Each row of a before or after table is a point. One or more steps were done to the points. Then noise was added and the rows were shuffled. The steps act on how far a point lies along the listed directions, d1 being the first. Name the steps. A step turns or swaps two directions, mirrors them in a line or flattens them onto one, adds a multiple of one to another, or multiplies one. Angles are multiples of 10 degrees, from the lower direction toward the higher: turns from -170 to 170, lines from 10 to 170 but not 90. Use the fewest steps. Two steps may share a direction if one is a turn and the other turns, adds or multiplies; they go together, in the order done. Otherwise the lowest direction goes first.

Directions:
(1): [ 3.0 -4.5]
(2): [4.5 3.0]
Before (10 x 2):
[[-1.5 -2.6]
 [-2.3  1.9]
 [ 2.5  0.4]
 [ 2.3  0.2]
 [ 1.3 -1.2]
 [-2.9 -1.1]
 [ 1.3 -3.9]
 [ 1.5 -1.0]
 [ 3.5 -2.0]
 [ 3.5  3.1]]
After:
[[11.3  7.9]
 [ 4.9  1.8]
 [ 5.2  2.8]
 [-7.8 -4.7]
 [ 1.4  0.2]
 [-1.7 -3.4]
 [-6.4 -5.1]
 [-2.8 -0.5]
 [ 2.3  0.9]
 [ 5.9  3.6]]
Steps: multiply d1 by 0.4; multiply d2 by 3

Directions:
(1): [ 3.1 -6.8 -1.4 -0.7]
(2): [6.3 2.1 3.0 2.3]
Before (8 x 4):
[[ 6.4  3.4  3.0  2.4]
 [-1.9  6.4  0.6 -0.6]
 [ 7.5 -4.7  0.0  0.3]
 [ 9.6 -4.8  0.8  0.5]
 [-2.0 -1.2 -0.7 -2.1]
 [ 1.4 -4.5  2.9 -3.1]
 [-9.0  4.2 -1.2  0.4]
 [ 1.4  0.7  2.6  0.2]]
After:
[[-0.6  3.1  5.1 -1.9]
 [ 2.8  0.0  1.6 -0.7]
 [-4.1  8.3  0.8  0.4]
 [-5.7  8.9  0.5 -0.6]
 [-7.2  0.5 -2.9 -1.9]
 [-2.8 -0.7  1.1 -1.2]
 [ 5.6 -8.1 -0.5  1.2]
 [ 0.1 -5.5 -3.0 -2.9]]
Steps: turn d1 and d2 by 150 degrees

Directions:
(1): [ 0.3 -1.3  4.0  0.6  5.7  1.9  0.4  7.9]
(2): [ 1.8 -2.6  1.8 -4.2 -7.0  5.0 -2.0  2.8]
(3): [ 7.3  2.5  4.5 -1.0  0.6 -3.9 -4.3 -1.4]
(4): [-3.4  3.7 -0.5 -0.3 -4.3 -6.3 -0.8  5.7]
Before, 11 rows:
[[  6.9   0.7   3.1  -0.9  -1.9  -2.1  -2.3   4.3]
 [ -1.3   0.5  -3.7   0.5  -0.1   0.3   2.4  -2.2]
 [ -7.8  -4.2  -0.8   4.1   1.4   7.1   6.5  -0.1]
 [  1.9   0.1   3.0  -3.8   3.0   0.7  -3.9   7.0]
 [  0.1   0.8   0.5  -3.6  -4.5   0.4  -1.4  -0.5]
 [  4.3  -0.3  -2.1   1.2   5.0   1.4  -0.6  -8.1]
 [ -8.7  -3.1  -3.9   2.1  -4.2   4.1   3.6   3.4]
 [ 10.1  -3.9   4.0  -2.6   5.4   1.9   0.0 -12.7]
 [ -4.5   1.4  -3.6  -1.8  -3.9  -4.6  -0.8   3.3]
 [ -1.9   3.6   5.2  -1.4   0.8  -9.4  -2.0   8.2]
 [ -3.3   1.6  -3.4  -0.7  -2.8   0.1   1.3  -0.3]]
After (11 x 8):
[[ -2.4   0.9  -2.4  -1.1  -3.2   1.5   1.1   1.2]
 [  9.9  -3.3   5.4  -3.8   1.5   0.6  -1.4  -9.7]
 [ -9.0  -3.6  -4.1   3.0  -1.6   5.4   4.8   4.6]
 [  0.0   0.0  -2.7  -1.2  -2.1   0.5   0.4  -1.8]
 [ -0.3   0.7   1.0  -0.5   7.4  -1.5  -1.7   5.4]
 [ -3.2   0.8  -2.9  -2.2  -3.9  -2.1  -1.5   3.8]
 [ -1.8  -0.5   1.0  -3.3  -1.7   2.7  -0.1   2.8]
 [ -0.7   4.4   3.5   0.6   2.8 -10.3  -1.9   2.3]
 [  6.7   1.0  -0.7  -1.0   0.4   0.8  -3.3  -7.3]
 [ -7.9  -3.3  -1.4   4.6   0.9   4.6   6.2  -1.0]
 [  4.7   0.9   2.1   0.0   1.3  -2.3  -0.3   5.1]]
Steps: add -0.7 times d2 to d3; turn d1 and d2 by -50 degrees; multiply d4 by 0.7

Directions:
(1): [-4.1 -1.0 -5.5  6.4 -2.2  2.1  0.8 -5.1 -4.0 -0.7 -4.4]
(2): [ 0.8 -6.3  5.5  0.1 -5.8 -0.3  1.0  3.0 -2.8 -5.3 -3.4]
(3): [-7.7 -1.0  4.7  5.7  0.4 -2.1  1.2  1.2  1.7  0.8  5.9]
(4): [ 0.2  5.4  0.5 -0.2 -1.6  6.3  5.8 -0.8  1.7 -6.6  2.8]
(5): [ 1.5  3.3  4.8  0.6 -4.3  0.6  5.3 -1.6 -0.2  8.1 -3.1]
(6): [-3.0  5.8  4.7 -1.3  1.4 -4.5 -3.3 -4.1  1.0 -4.0 -5.3]
Before, 8 rows:
[[ 2.4 -2.8 -4.0 -2.4  1.5  3.6 -0.2 -1.5 -0.8  2.6 -0.2]
 [-3.9  0.2 -5.6  1.4  1.6 -5.0 -1.8 -7.2 -3.3  0.2 -0.8]
 [ 4.6 -2.4 -1.5  1.0 -0.4  1.4 -1.4 -1.8 -1.4  3.4 -4.2]
 [ 3.5  4.2 -2.3 -4.7  4.5  3.4  3.4 -0.6  1.9  2.9  3.4]
 [-2.4  1.9 -1.1  3.3  1.0  3.5  7.5  4.6  5.5  3.5 11.4]
 [-7.5 -9.8  1.8  1.6  5.8 -6.4 -7.3  6.5  1.8 -5.9  7.4]
 [ 4.0  4.8  2.1 -2.8 -0.2 -2.6  0.5 -1.1 -1.0 -1.8 -9.4]
 [ 0.4  4.6 -0.6 -1.6  1.2 -2.3 -1.8 -1.8 -1.9  7.7 -2.5]]
After:
[[  2.2   7.9   3.6  -1.5  -0.1  -0.3   4.0  -1.4   0.8  -4.4  -5.3]
 [ -1.4   2.1  -7.2  -0.8   2.2  -3.4  -1.2  -7.3  -2.9  -0.2  -1.5]
 [  5.2   1.1  -1.6  -0.2  -0.5   4.5   1.3  -2.4  -0.3   1.0  -2.2]
 [ -4.4  -6.6  -0.9   6.5  -0.8  -1.6   3.2   4.9   1.5   7.2   6.3]
 [ -0.4 -11.6  -2.5  -3.7   6.1  -7.8 -11.2   5.8  -0.7  -3.1   0.5]
 [ -0.8   0.7   0.1   1.2   0.6   3.9   5.5  -0.6  -0.6  -0.3   2.5]
 [  1.3  -1.6  -3.4  -1.4   0.4   5.6   2.3  -2.0  -0.3   0.2   0.9]
 [  1.5   4.9  -1.0  -1.3  -1.6   0.7   0.6  -2.8  -3.3   3.6  -4.9]]
Steps: flatten d1 and d2 onto the line at 140 degrees; turn d3 and d4 by -60 degrees

Directions:
(1): [ 2.0 -1.2 -1.9  0.9  4.4 -0.7  3.0  4.1 -0.2  1.4 -6.7  6.3  7.8  0.4]
(2): [ 9.7  2.4 -1.1 -4.6  1.5  4.9  0.0 -4.4 -0.4  3.3  3.2  1.9  0.5  3.6]
(3): [-2.3 -8.6 -4.0  1.7  2.8  3.3 -5.3  1.1  0.1 -0.1  1.6  0.0 -0.6  7.4]
(4): [ 0.8  3.4 -1.2 -0.4  0.5 -4.0 -7.9  1.1 -6.1  1.0 -2.7  5.9 -5.5 -0.4]
(5): [ 1.5 -0.6  1.3 -3.8 -4.4  4.3 -0.6  5.9 -7.7 -6.1  0.6 -2.0  3.4 -0.1]
Before:
[[  1.8  -6.6  -2.9  -2.2   1.4   7.6  -2.6   6.0  -4.8  -4.4  -1.1   3.8
    4.4   6.2]
 [ -3.3  -3.8  -2.2   3.1   2.6  -2.3  -1.7  -2.3   5.1   3.3   1.1  -1.0
   -3.0   1.2]
 [ -0.4  -1.2   0.8   0.9  -1.3  -1.2  -1.2   6.1  -4.8  -6.4  -1.5  -3.6
    2.6  -1.1]
 [ -3.1  -4.0   1.6  -0.4  -4.2   5.6   0.5   5.2   0.1  -4.4   1.8  -6.0
    3.7  -1.5]
 [ -0.2   1.0   1.7  -4.7  -5.6  -0.4   0.9   4.9  -4.3  -6.9   1.6  -3.5
    0.2  -4.3]
 [ -2.5  -1.2  -2.1   3.6   2.0  -0.8   0.3  -2.8   5.8   3.0   0.1   1.1
   -5.8   1.4]
 [ -2.5  -1.9  -1.1  -0.2  -1.9   3.7   3.1   3.5   4.8  -1.7   0.3  -2.2
    7.4  -2.1]
 [ -2.6  -5.3   1.5   0.1  -5.4   4.6   6.7   1.0   0.8  -6.0   5.7 -10.2
    7.5   0.5]
 [ -3.6  -1.6  -1.0   3.8   1.8  -1.3  -0.9  -7.9   7.3   9.0   4.6  -0.7
   -5.0   5.1]
 [ 13.6  -4.6  -3.8  -4.0   4.1  11.2  -2.5  -4.9   0.4   2.1   6.2   0.5
    2.4   9.3]
 [ -2.3  -1.4   0.5   2.4  -1.4  -0.6  -0.7   3.4  -1.6  -3.8   3.7  -0.7
    1.0   1.4]
 [  2.6   0.9  -0.4  -3.2  -1.5   1.1   2.1  -2.6  -0.5   0.4   0.4   2.1
    0.7  -1.6]
 [  6.2   4.4  -0.4  -4.0  -1.0   2.6   4.2   0.1  -5.0   0.9  -0.2   3.7
    5.0   0.1]]
After:
[[ -2.0   0.4   0.8  -2.8  -6.2   2.7  -1.1   2.9  -8.2  -5.2   3.4  -2.7
   -0.3   0.1]
 [  8.8  -2.3   1.9  -7.0  -6.8  11.7   0.9   7.7 -11.2 -10.8   3.9  -5.8
    8.1   1.1]
 [ -5.2  -2.1  -1.0   1.3  -2.1   2.3   1.3   0.0   7.8  -0.3   3.1  -4.5
    1.9  -1.8]
 [ -6.6  -1.1   2.6   0.3  -4.9   1.7  -0.5   3.6  -2.0  -7.0   1.7  -4.0
   -2.7  -2.1]
 [ -6.8  -3.3  -1.4   1.9   0.4  -6.1   0.7   5.1   1.6  -3.1  -3.9   0.7
    0.6  -3.4]
 [ -5.6  -1.1   0.6   5.8   1.1  -6.7  -1.1   1.7   2.1  -2.5  -2.1  -3.4
   -1.8  -2.5]
 [  0.7  -1.6  -0.6  -3.3  -3.0   2.3   0.7   0.2  -2.9  -2.2   0.6   1.1
    0.9  -1.2]
 [ -7.4  -4.5   0.5   4.9   0.1  -0.3   2.2   3.3   6.2  -0.2  -2.3  -3.0
    3.5  -3.3]
 [  8.6   1.9  -0.8  -3.0   2.5   5.1   3.6  -3.8   0.6   7.7   1.6   4.2
    5.3   6.1]
 [ -3.3  -0.4   0.2   4.7   1.2  -3.9   1.5   1.6   2.5  -0.9   1.3   1.0
    1.2   0.1]
 [  5.7   1.3  -1.9  -0.6   2.3   2.9   2.6  -2.3   3.2   3.7   0.1   3.2
   -1.8   2.1]
 [ -6.9  -7.3  -0.1   5.4  -0.3  -0.6   8.5   1.3   5.9  -2.1   0.2  -6.1
    9.2  -0.3]
 [  4.8   0.2  -1.7  -0.8   3.0   0.6   1.6  -3.6   3.8   5.1   1.2   1.4
    0.7   1.0]]
Steps: multiply d1 by -1; multiply d2 by 1.3; turn d2 and d5 by 70 degrees; flatten d3 and d4 onto the line at 100 degrees
